Each point is reached from the start by the listed moves, each made 0, 1 or 2 times, or once backwards (-1), plus a little noise. Say if it took an odd or an even number of moves. Then give how often each move was made.

Moves:
(1): [-16.7   8.8  -3.5]
(2): [-15.6 -11.2  -6.0]
Start: [ 1.6 -3.8  0.6]
Points:
[-14.6   4.9  -3.3] => odd (1, 0)
[-13.8 -34.3  -8.6] => odd (-1, 2)
[-48.2   1.8 -11.8] => odd (2, 1)

Moves:
(1): [  4.2  15.0  -8.5 -10.1   4.3]
(2): [13.2  0.7 -0.3 12.5  1.0]
(3): [ 3.3 -5.2  8.4 -5.6 -3.3]
Start: [-7.8  8.1  1.2 -5.0  7.1]
Points:
[ -8.9  32.6  -6.0 -43.6  10.0] => even (2, -1, 1)
[-15.4  42.2 -24.7 -31.2  20.3] => even (2, -1, -1)
[ 18.2 -11.2  16.7  23.8   0.9] => even (-1, 2, 1)

Moves:
(1): [-15.7 -10.3  -0.4   1.2  14.0  10.0  -9.9   8.6   4.4]
(2): [  1.6   1.0  -1.0  -8.8  15.0  -7.3  -7.7 -11.1  -6.4]
(3): [ -3.3 -12.8   1.3  -5.1 -10.3   1.3   7.4  -0.8 -11.8]
(4): [-3.7  2.0  3.8  5.8  9.1  7.6  0.6 -8.5  0.1]
(5): [ -1.5   6.5   2.1 -10.5   3.5  -6.8   6.1 -14.1  -0.7]
(6): [-19.6  13.5   7.0  -7.8  -6.6  -3.1   6.4   4.3  -2.8]
Start: [ 6.8 -3.6 -2.7 -0.2  1.1  4.4  0.0 -5.6 -4.4]
Points:
[-26.9   7.8   4.0  14.2  25.1  24.7 -15.4  14.4   9.8] => odd (1, 0, -1, 1, -1, 1)
[ 38.6   2.0  -3.8  -6.9  21.5  -8.9   2.5 -52.2 -12.9] => odd (-1, 1, 0, 1, 1, -1)
[ 14.1 -34.0  -1.1  -7.5  -0.5  11.5  15.8 -34.8 -25.3] => odd (0, 0, 2, 1, 1, -1)
[-46.0  -4.1   5.3 -16.3  25.6  14.2  -6.9   2.5   1.2] => even (2, 0, 0, 0, 1, 1)
[  2.5  28.8   5.7 -22.4  66.6  -9.8  -9.5 -72.9  -6.1] => odd (0, 2, -1, 2, 2, 0)

Moves:
(1): [-12.2 -13.7  15.9  -3.9 -16.0  -2.7   8.1  -6.2  -4.9]
(2): [ 3.9 -5.8 -1.6 -9.6 -3.0  3.1 -9.0 10.7 -7.9]
(3): [  0.7   6.7 -13.5   2.8  -1.9   1.0  -6.5   6.8   0.6]
(4): [ 2.7  1.7  2.9 -3.3 -3.3 -1.3 -2.8 -4.6 -4.8]
(5): [ -4.9  -1.6  -3.3  -6.1   4.6  -0.2 -17.9   7.5   0.0]
(6): [ 6.6  1.7  3.3  7.7 -2.7 -3.7  1.3 -1.9  9.1]
(7): [  0.4 -14.1   1.9 -19.4 -15.4  11.1 -10.2   1.3  -9.4]
(8): [ -0.9 -11.5   8.1   5.7  -9.4   3.9   7.0 -11.6  -9.0]
(9): [ 5.7  6.3 -1.0 -2.0 -2.1  8.5 -7.3  9.4 -8.0]
Start: [ 10.3 -10.8  -9.4  -2.5  -1.3  -6.0  -5.1  11.9   6.7]
Points:
[ 31.9 -12.7   5.2   0.6 -11.8  23.2   6.2  -3.0 -36.6] => odd (-1, 0, -1, 1, -1, -1, 0, 2, 2)
[ 28.7 -18.4  -0.4   6.5 -13.5  10.3 -30.4  32.9 -24.8] => odd (0, 2, 0, 0, 1, 1, -1, 2, 2)
[  6.1 -32.4  -3.4 -27.1 -29.6 -12.1 -19.6  15.1 -14.5] => odd (1, 2, 1, 2, 0, 0, 0, 0, -1)
[-11.1 -33.0  16.1 -27.3 -11.2  -7.4 -12.8   3.3 -12.5] => odd (1, 0, -1, 1, 1, -1, 0, 0, 0)
[  7.0 -40.6  61.5  25.0 -49.4 -16.7  31.6 -35.3 -11.6] => odd (2, 0, -1, 2, 0, 2, -1, 2, 1)
[ 29.6  12.5 -23.0 -17.9 -26.7  -0.6 -61.6  54.8  -3.5] => even (1, 1, 2, 2, 1, 2, 0, -1, 2)
